Each row of a before or after table is a point. One or more steps were done to the points. Then noise was added and the rows were shuffled. The steps act on columns, c1 being the first. Write out the steps. A step turns or swaps two columns, mirrors them in a line or flattens them onto one, adds a multiple of one to another, or multiplies or shifts one. Angles are multiples of 10 degrees, from the lower column toward the higher: turns from -170 to 170, lines from 10 to 170 but not 90. Use the fewest steps. Two steps may share a column if one is a turn and the other turns, adds or multiplies; they go together, in the order done. Otherwise the lowest column goes first.
In the rows, 128 means zero.

Before:
[[ 62  98 118]
 [103  95 107]
 [ 85  75 114]
 [133 162 123]
 [ 64  86 153]
 [157  90 115]
 [152 128 127]
 [139  94 150]
 [107  84 145]
 [136  97 123]
 [130 147  76]
 [ 79 168 104]
 [101 169 112]
 [163 128  99]]
After, 14 rows:
[[162 215  99]
 [125 124 192]
 [108 128 162]
 [128  66 143]
 [103  61 133]
 [172 165 157]
 [189 206  73]
 [190  65  44]
 [126 197 136]
 [156  45  27]
 [130  40  88]
 [118  54 175]
 [167  63 105]
 [176  19  75]]
Steps: multiply c1 by 1.6; turn c1 and c3 by 120 degrees; multiply c2 by 2

Before:
[[119 145 158 126 119 130 116 118 130]
 [110 147 112 125 131 129 123 122 121]
 [126 135 143 129 134 146 103 117 129]
 [122 142 132 133 125 146 126 105 122]
 [136 139 122 123 128 175 125 145 158]
 [139 139 122 103 123 128 117 100 127]
 [131 100 119 110 125 134 126 130 180]
 [119 113 135 123 126 129 127 134 125]]
After (8 x 9):
[[120 143 135 115 126 130 118 130 117]
 [126 122 143 114 121 111 132 101 132]
 [122 137 133 130 114 118 161 119 148]
 [110 137 111 141 130 125 134 121 155]
 [130   5 118 120 121 125 123 128  26]
 [118 115 160  95 121 133 136 111 140]
 [139 125 124 110 124 131 165 108 139]
 [136  44 123 129  96  93  99 130  93]]
Steps: multiply c9 by 3; turn c2 and c9 by 120 degrees; add -1 times c3 to c4; mirror c5 and c6 in the line at 160 degrees; turn c7 and c8 by 70 degrees; multiply c7 by 1.6

Before (8 x 14):
[[123 161 122 133 144 140 152 126 105 132 142 133 121 164]
 [112 134 136 113 116 123 126 119 138 147  95 108 128 101]
 [117 136 160 123 117 114 105 114 120 128 107 118 128 122]
 [112 162 117 153 133 132 138 105 122 117 156 120 120 150]
 [101 127 145 134 113  98 127 134 137 126  91 126 125 117]
 [124 122 148 124 148 141 120 152 129 103 144 117  80 124]
 [125 150 120 127 139 109 158  96 113 116 167 113 132 163]
 [101 158 153 112 139 120 123 131 143 126  88 127 137 100]]
After, 8 rows:
[[123 161 117 110 115 134 136 104 121 105 159 118 110 149]
 [118 158 152 144 101 118 122 130 142 130  88 124 146 100]
 [139 137 162 137 118 114 102 117 122 131 109 116 129 120]
 [143 126 146 120 102  97 126 138 134 126  90 128 121 117]
 [113 160 121 125 126 143 152 127 109 128 142 135 112 166]
 [106 123 146 140 125 141 119 150 126 105 144 119  10 125]
 [116 151 122 132 124 113 156  92 113 116 169 110 135 166]
 [139 133 137 138 114 123 126 117 141 150  95 105 130 103]]
Steps: turn c1 and c5 by 90 degrees; mirror c4 and c10 in the line at 100 degrees; multiply c13 by 2.5

Before (9 x 24):
[[ 81 140 139 109  99 117 136 119 166 126 110 140 121 114 153 131 111 121
  142 125  92 125 145 127]
 [136 142 121 157 120  91 135 153 123 138 135 101  96 147 181 163 102 129
   90 116  90 151 131 116]
 [132 131   7 104 105  81 121 123 170 129 137  89 151 155 141 115 112 133
  133 134 118 132 143  60]
 [145 118 147 131 115  83 112 144 122 115 118  81 147 140 143 107 111 137
  122 121 112 130 127 136]
 [133 132 156 103 136  80 125 120 118 119 146 150 151 111 165 130 108 120
  146 129 112 112  90 169]
 [137 129 142 101 118  95 122 116 119 112 136 123 107 130 137 149 113 141
  145 119  90 128 132 171]
 [100 135 144 133 139  88 144 116 194 171  80 134 133 142 162 124 111 139
  136 122 119 136 113 160]
 [140 113 114 187 126 210 125 138 120 138 135 137 150 125 136 113  73 116
  120 124 143 150 115 150]
 [131 106 124  97 116 115 112 171 133 115 110 138  64 113 139 141 106 135
  114 117  84 143 133 159]]
After:
[[ 81 139 135 109 120 115 133 118 169 126 142 139 121 137  95 183 133 118
  140 125  92 128 153 126]
 [ 96 133 148 133 162  86 144 110 196 171 175 134 133 157  92 208 103 138
  137 122 115 112 135 160]
 [132 144 136 157 140  87 124 150 120 139 111 100  97 165  31 225 117 127
   86 117  94 109 151 115]
 [136 131 125 103 136  93 139 113 119 114 122 122 106 145 102 136 121 144
  145 119  90 127 142 166]
 [132 104 109  97 137 117 124 171 131 111 142 136  63 131 104 147 123 135
  113 117  86 116 155 157]
 [136 135 124 104 156  77 161 121 117 120 113 150 147 127  80 206  84 117
  149 128 112 144 124 169]
 [133 135 120 103 125  83   8 119 171 129 119  88 152 175 121 161 130 134
  132 136 118 125 151  58]
 [141 122 111 132 135  83 143 141 126 116 140  84 147 165 130 165 115 135
  121 119 115 123 145 140]
 [142 111 126 186 144 214 112 136 118 142 119 135 147 145 128 147  87 117
  122 126 145 104 174 148]]
Steps: swap c3 and c7; shift c5 by 20; turn c11 and c22 by 170 degrees; shift c14 by 20; multiply c15 by 2.5; turn c15 and c16 by 120 degrees; turn c17 and c23 by -60 degrees
